Each point is reached from the start by the listed moves, each made 0, 1 or 2 times, or once backwards (-1), plus a little noise. Is the number of moves made odd or even? Then give how often each move was made.

Moves:
(1): +1.76; -0.76; -1.55; -0.18; -1.04
(2): -0.02; +0.78; -0.71; -1.57; -0.64
Start: +0.76; -1.06; +0.38; +0.10; +1.32
Points:
+2.54; -1.98; -1.17; -0.27; +0.46 => odd (1, 0)
+2.56; -2.64; -0.33; +1.53; +0.85 => even (1, -1)
+4.39; -1.76; -3.33; -1.63; -1.47 => odd (2, 1)
-0.85; +0.67; +1.30; -1.11; +1.88 => even (-1, 1)

Moves:
(1): -0.52; +0.48; -1.34; +0.09; -2.50; -0.63
(2): +0.07; +0.34; +1.14; +1.27; +1.16; -0.38
(3): -0.41; -0.36; +0.64; -0.55; -0.81; -0.11
(4): +0.03; -0.92; -0.41; -0.13; +1.38; -1.30
Start: -0.94; +0.14; -0.08; +0.35; +1.80; -1.13
Points:
-2.78; +1.60; +0.03; +0.75; -4.99; -1.71 => even (2, 1, 2, -1)
-1.18; +0.43; +2.85; +2.33; +3.34; -2.05 => odd (0, 2, 1, 0)
-2.14; +0.21; -1.46; +1.19; -1.53; -4.20 => odd (2, 1, 1, 1)

Moves:
(1): +0.21; -0.19; +0.23; +0.58; +0.36; +0.19; +0.29; -0.13; +0.32; -0.29
(2): -0.67; +0.15; +0.26; +0.12; +0.14; +0.39; +0.86; -0.68; +0.14; +1.17
(3): +0.02; -0.23; +0.69; -0.60; +0.35; +0.32; +0.00; -0.23; -0.26; -0.23
(4): -1.49; +0.19; +0.25; +0.21; +0.37; -1.72; +0.22; +0.57; -1.56; +0.26
(5): -0.71; +1.53; -0.36; -0.70; -0.25; +0.11; +0.38; +0.65; -0.22; -0.80
(6): +0.79; +0.53; -0.02; -0.27; +1.74; +1.24; +0.56; -0.87; +1.24; +1.70
(7): -0.73; +0.73; -0.64; -0.42; +0.02; +0.36; -0.37; -0.25; +1.63; -0.31
(8): +0.04; +1.31; +0.93; +0.28; -0.22; -0.52; -0.75; +0.40; -0.29; +0.21
(9): +0.18; +0.32; +0.32; +0.21; -0.46; -1.09; -0.87; -0.53; -1.97; -1.09
Start: +0.20; -0.10; -0.39; -0.76; -0.81; -0.11; +0.32; +0.84; +0.12; +0.75
Points:
+1.54; +4.50; +0.41; -4.61; +2.45; +5.39; +1.84; +0.45; +4.52; +3.42 => even (-1, 0, 2, -1, 2, 2, 0, 1, -1)
-5.63; +3.21; +0.56; +0.40; -2.43; -4.80; +1.53; +2.77; -4.24; +1.57 => even (0, 2, -1, 2, 1, -1, 0, 1, 0)
-4.12; +3.34; +2.11; -1.67; -1.68; -2.32; -1.35; +1.44; -0.34; -0.11 => odd (0, 1, 2, 1, 0, -1, 2, 2, 0)
-1.02; -0.41; +0.04; -1.11; +4.32; +0.00; +2.84; -0.52; -0.19; +3.90 => odd (1, 0, 1, 2, 0, 2, 0, -1, 0)

Moves:
(1): +0.55; +1.08; +0.11; +0.50; +0.03; +0.69; -0.41; -0.07; -0.69; -0.75; -0.17; +0.53; +0.67; -0.19
(2): +0.01; -1.00; -1.35; +0.17; +0.33; +0.71; +0.69; +0.63; +1.77; -1.13; +1.21; +0.73; +0.93; -0.85
(3): +1.17; +0.00; +0.40; +0.48; -0.44; -0.06; +0.47; -0.29; +0.21; -0.03; +0.68; +0.12; -0.48; -0.07
(4): +0.99; -1.40; +0.87; -0.31; +0.66; +0.15; +0.68; +0.27; +0.21; -0.30; +0.00; -0.08; -0.96; -0.43
(5): -0.27; +1.06; -0.43; -0.86; +0.30; +0.91; +0.06; -0.94; -1.04; -0.06; -0.08; -0.62; -0.43; -1.05
(6): -0.30; +0.57; +0.52; -0.35; -0.41; +0.44; -0.18; -0.28; +0.11; -0.23; -0.46; +0.92; +0.65; -0.18
(7): -0.23; +1.42; -0.19; +0.23; +0.48; +1.49; +0.29; +0.59; -0.62; +0.23; +0.25; +0.82; -0.02; +0.23
(8): +0.88; +0.15; +0.64; +0.35; -0.08; -0.08; +0.56; -0.37; -1.03; +0.66; -1.23; -0.34; -0.85; -0.77
(9): -0.90; +0.15; -0.17; +0.07; +0.31; -0.57; +0.34; -0.73; -0.69; +0.11; -0.12; -0.29; -0.39; +0.06
(10): +0.56; +0.84; -0.81; +0.02; +0.15; +0.68; -0.52; -0.24; -0.16; -0.14; -0.25; +1.25; +1.24; +0.84
(11): +0.82; +0.50; +0.34; +0.11; +0.59; -0.56; -1.01; +0.66; +1.75; +0.17; +1.05; +0.01; +0.40; -1.00
(12): -0.90; -0.98; -1.00; +0.90; -0.56; -0.20; -0.90; -0.12; +1.76; -0.26; +0.24; +0.85; -0.92; +0.42
Start: -0.29; -0.22; -0.88; -0.54; +0.58; +0.68; -0.93; +0.15; +0.25; -0.78; +0.42; -0.49; +0.02; +0.32
Points:
-5.75; -1.11; -5.60; -0.90; +0.19; +1.44; -0.40; -1.67; +0.48; -1.20; +0.09; -0.54; -0.59; +0.51 => even (-1, 1, -1, -1, 1, 0, 0, 0, 1, 0, -1, 1)
-1.90; +2.93; -2.26; -0.21; +1.48; -1.36; -6.70; -1.42; +2.93; -1.60; +0.51; +2.56; +3.23; +1.68 => odd (1, -1, -1, 0, 0, 1, -1, -1, 2, 2, 2, 1)
+0.50; +7.06; -2.35; +2.44; +0.90; +1.84; -3.32; -2.65; -2.62; -0.40; +1.72; +0.95; -0.54; +0.84 => even (2, -1, 2, -1, 1, -1, 1, 0, 2, 1, 1, 1)
+1.67; -5.58; +0.17; -0.95; +1.12; +0.27; +0.84; +0.65; +2.99; -0.70; +2.29; -2.71; -5.78; -1.86 => odd (-1, 0, 1, 2, 1, -1, 0, 0, -1, -1, 0, 1)
+2.18; -1.15; -3.82; -1.77; +1.57; +1.75; +0.16; -1.26; +3.84; -1.83; +2.91; -0.76; +0.65; -4.43 => even (-1, 2, 1, 0, 2, 0, -1, 1, 0, 1, 1, 0)
-5.23; +0.66; -6.76; +2.44; +1.43; +5.43; -0.33; +0.21; +1.25; -4.45; +1.43; +4.65; +0.73; +0.83 => even (2, 2, -1, 0, 0, 0, 2, 0, 2, 0, -1, 2)
